Each row of a before or after table is a point. One or more steps were done to the points. Then noise was added and the rows were shuffled. The steps act on columns, c1 being the first. Write out the steps. A step turns or swaps two columns, mirrors them in a line or flattens them onto one, adds a multiple of one to another, or multiplies or shifts one. Angles are multiples of 10 degrees, from the lower column toward the higher: turns from -170 to 170, lines from 10 to 170 but not 90. Use the fewest steps. Two steps may share a column if one is a turn and the other turns, adds or multiplies; they go together, in the order done. Otherwise the lowest column goes first.
(in the rows, 128 means zero)

Before (13 x 3):
[[119 163 163]
 [115 193 103]
 [ 74 171 186]
 [182 140  70]
 [ 70 113 186]
 [174 123 132]
 [126 210 127]
 [167  86 125]
 [166 105 129]
 [185 199  77]
 [133 192  89]
 [176  77 130]
 [ 86 143 161]]
After, 13 rows:
[[201 148 110]
 [218 167 166]
 [ 51 106 146]
 [ 84 130 158]
 [164 102 129]
 [115 117 177]
 [142 178 170]
 [ 68 130 197]
 [163 182 163]
 [150  95  91]
 [160  98 109]
 [155  80  86]
 [148 165 198]]
Steps: turn c2 and c3 by 60 degrees; turn c1 and c2 by -30 degrees

Before:
[[177  31 112 144 161  98 148  78  74]
 [ 84  40 110 159  60  53  85 145 209]
 [ 67 159 128 132 177  79 152 153 144]
 [ 88 156  92 182  90 131 178 119  86]
 [ 83 155 180 166  82 159 168 145 105]
 [164  67 161  73 116  56 171 159 134]
 [ 65  95 111 125 144 137 187  41 117]
 [187  80 108 121 118  59  87  89  99]]
After, 8 rows:
[[ 91 127  61 135  80 142  90 169 136]
 [122 124 147 125 164  67 115  52 132]
 [148 132 137 191  90  61 117 120  83]
 [182 126 121  96 159  52  50 196 151]
 [ 99 129 143 121  67 145 153 131 231]
 [ 96 126 127 109 110  95 159  42 139]
 [123 131 127 121 114  78 181 199 135]
 [ 77 124 120  63  74 127  98 147 145]]
Steps: turn c1 and c9 by -70 degrees; turn c8 and c9 by -60 degrees; multiply c2 by 0; turn c3 and c4 by 140 degrees; add 0.3 times c3 to c6; turn c5 and c7 by 80 degrees

Before:
[[ 66  91 108 152 168 105 100 143 133 129  95 137 107 111]
 [193 111  62  89 118  67 108 183 156 209 155 123 133 117]
 [ 75  84  47 154  90  91 167 151 165  73 134  74 155 153]
 [ 88  46 154 135 113 112 117 134 196 145 133  78 123 117]
 [113 188 121 119 139  71 107 149 174 142 170 157 105 149]
 [ 89 112 134 168  95  81 123 124 110 112 157 106 138 152]
 [141 183 126 100  96 104  90 171 114 160 177  95  87 197]
 [153 187 121 158 108 130 109 115 203 159 127 121  78 127]
 [ 72  99 116 166 143  79  93 217 124 144 109 119 137  80]
 [ 85 158 144 150 146 101 113 141  90 101 165  63 102 103]
 [153 145 190  95  97 123 151 152 140 112 195 169  95 173]]
After:
[[111 217 108 119 141   8 109 146  83 144 170 109 152 146]
 [ 71 128 133 100 143 109 144 212 172 146 105 158 161 157]
 [152 174 156 132  99  19  91 150  83 110 198  55 110 107]
 [ 85 187 176 137 144  48 106 142 175  92 165 178 149 115]
 [ 91 143 152 102  97  38 138 124 122 104 158 159 134  98]
 [195 143  63 165 122  27 139 181 115 234 157 143 149 157]
 [ 89  71 173 144 114 102 124 128  91 154 133 157 137 186]
 [156 214 134 105 112 134  85 115  84 166 125 152 155 186]
 [141 212 136 173  97  28  97 173  85 170 179 146 175  75]
 [ 75 113  85 129  91  83 147 153  89  58 134 221  85 146]
 [ 67 122 111  99 167 152 114 146 142 128  93 140 160 140]]
Steps: shift c2 by 30; turn c4 and c12 by 150 degrees; turn c3 and c12 by -30 degrees; add -1.5 times c11 to c6; turn c7 and c13 by -100 degrees; turn c9 and c14 by 130 degrees; multiply c10 by 1.3
